Every row gives one point. Examples show where two turns around zero, p and q, send a point. Write where each new point lands after one turn and then the other. Backwards means that the second turn is done in reverse. Each puzzle has new turns, and all numbers are rounded.
In the rows, zero is written as 128.

Turn p:
[ 88 145 113] -> [ 86 146 121]
[149  91 153] -> [156 104 161]
[128 128 151] -> [139 140 145]
[164 120 102] -> [147  97 101]
[121 154 105] -> [112 139  98]
[118 129 143] -> [126 140 142]
Turn q:
[156 132 126] -> [156 134 129]
[159 122  94] -> [167 105 117]
[114 165 142] -> [111 159 106]
[ 94  98 142] -> [ 91 113 154]
[117 124 137] -> [115 130 135]
Where do these land?
p, then q backwards: [154 109 125] -> [143 112 104]
q, then p: [151 126 128] -> [150 126 122]
p, then q: [ 86 125 103] -> [ 81 116 120]
p, then q: [154 143 135] -> [157 128 119]
p, then q backwards: [149 141 141] -> [153 139 126]
p, then q: [ 74 123 135] -> [ 78 150 124]

Turn p:
[100 144 123] -> [115 156 119]
[126 149 142] -> [127 145 147]
[145  72 128] -> [121  72 114]
[141 147 119] -> [150 139 133]
Turn q:
[ 81 113 130] -> [109 101  91]
[151  95 105] -> [173 132 118]
[137 161 128] -> [110 151 146]
[157 144 137] -> [132 141 159]
[115 127 140] -> [117 114 126]
Where do these land?
p, then q: [118 117 136] -> [122 120 114]
p, then q: [110 153  86] -> [122 180 131]
q, then p: [136 112 164] -> [109  94 137]
p, then q: [143 129 161] -> [123  95 142]
q, then p: [133 129  93] -> [157 148 128]

Turn p:
[117 124 149 114] -> [128 101 127 121]
[121 148 114 129] -> [119 143 138 112]
[124 176 176 153] -> [ 99 103 189 138]
[158 110 104 102] -> [171 145 110 124]
[124  99 115 114] -> [139 128  95 124]
[124 111 110 155] -> [112 148 109 146]
Turn q:
[165 137 114 121] -> [147 121 101 152]
[105 109 133 127] -> [115 122 139 104]
[104 134 156 115] -> [139 138 161 111]
[181 112 128 133] -> [140  88 108 160]
[112 169 116 155] -> [110 173 130 149]
[101 107 122 116] -> [119 126 129  93]
Where do these land?
p, then q: [136 132 154 109] -> [132  95 132 128]
q, then p: [115 100 138 102] -> [160 109 113 119]
p, then q: [159 142  85 163] -> [135 175 146 169]
p, then q backwards: [111 112 164 119] -> [152  92 131 133]
p, then q backwards: [158 150  94 151] -> [105 178 136 133]
q, then p: [112 140 121 119] -> [134 130 144 113]
p, then q: [105 120 140 133] -> [113 126 125 105]

Turn p:
[ 89 155  86 153 137 163] -> [ 72 168  95 134 127 132]
[149 147 169 110 153 125] -> [160 148 168 113 126 143]
[135 143 140 126 142  88] -> [152 140 147 118 137  98]
[135 128 148  88 152 110] -> [142 122 168  97 142 129]
[126  96 135 145 130 127] -> [135 112 122 152 149 135]
[101 129 110 152  84 152] -> [ 92 120 100 162  99 124]
[142 126  90 158 101 147] -> [122 124  72 138 110 130]
[142 115 137 100 134 105] -> [146 106 148 106 138 122]
[133 113 137 120 120 134] -> [132 110 133 131 126 139]
Turn q:
[125 148 108 112 113 102] -> [114 133 124 110 134  91]
[138 136 120 100 171 137] -> [162 104 146 119 156 122]
[170 146 154 110 165 123] -> [184 148 149 129 149 122]
[164 144 142 128 143 164] -> [173 138 115 117 140 155]
[105  84 106 139  94 124] -> [ 89 105 121 134  82 128]
[101 122 107 162 111 105] -> [ 87 123 107 154 120 112]
[107 136 132 127 123 131] -> [109 129 131 123 138 135]
[113 108 155 145 103 138] -> [105 144 132 137 105 159]
Where do these land?
p, then q: [143 137 135 127 116 118] -> [134 141 125 122 112 119]
q, then p backwards: [104 113 125 128  77 132] -> [109 153 103 106 110 159]
p, then q: [149 140 113  80 158 141] -> [142 118 162  78 137 138]
p, then q: [ 96 144 159 169 146 124] -> [124 162 105 161 166 133]
p, then q: [157 152  89 127 150 132] -> [139 111 124  85 146  99]
q, then p: [103 105 151 141 142 102] -> [131 146 138 176 129 125]
q, then p: [144 105 124 124 107 146] -> [122 103 119 125 101 134]

Turn p:
[125 141 146 123 115 102] -> [123 140 125 144  97 126]
[ 95 134 112 126 146 153] -> [148 125 128  85 134 122]
[133 137 108 110 165 124] -> [117  91 115 108 124 119]
[175 141 120 121 116 152] -> [ 89 117 157 132 146 147]
[125 126 118 138  88 130] -> [139 145 162 143 130 124]
[137 108 192 120 137 139] -> [122 151  88 140 128 178]
[133 115 151 142  98  63] -> [134 147 116 193  98 109]
[113 137  98 153 156 154] -> [130 125 127  87 157 101]
[117 112 107 120 131 135] -> [150 111 134 121 138 126]
Turn q:
[144 113 156 150 105 161] -> [135 170 132 106 131 161]
[132 160 114 122 134 124] -> [130 111 140 151 146 124]
[126 148 131 149 155 139] -> [117 109 120 136 145 157]
[123 168 103 133 120 117] -> [130 100 161 143 147 123]
[149 115 169 115 152 126] -> [149 143  85 141 118 143]
[ 94  76 131 121 139  96] -> [120 112  97  94  85 100]
[102 129 132 144  90 144] -> [132 136 153  87 143 129]
[150 134 114  72 148 133] -> [124 143 107 175 140  92]
[132 110 101 146 109 113] -> [115 127 157 121  99 123]
Where do these land?
q, then p backwards: [107 136 157 139 142 125] -> [120 110 130 112 156 143]
q, then p: [126 145 131  99 112 162] -> [102 116  99 110 114 108]
q, then p backwards: [152 130 114 115 141 142] -> [149 124 143 145 115 114]
p, then q: [155 140 133 154  90 135] -> [146  98 117 111 153 156]
p, then q: [131 145 120 110 143 102] -> [130 134 142 105 107 109]
p, then q backwards: [102 139 116 182 130 125] -> [116 115 129  79  98 144]
q, then p: [122  62 125  98 138 104] -> [146 122 178 156  91  97]
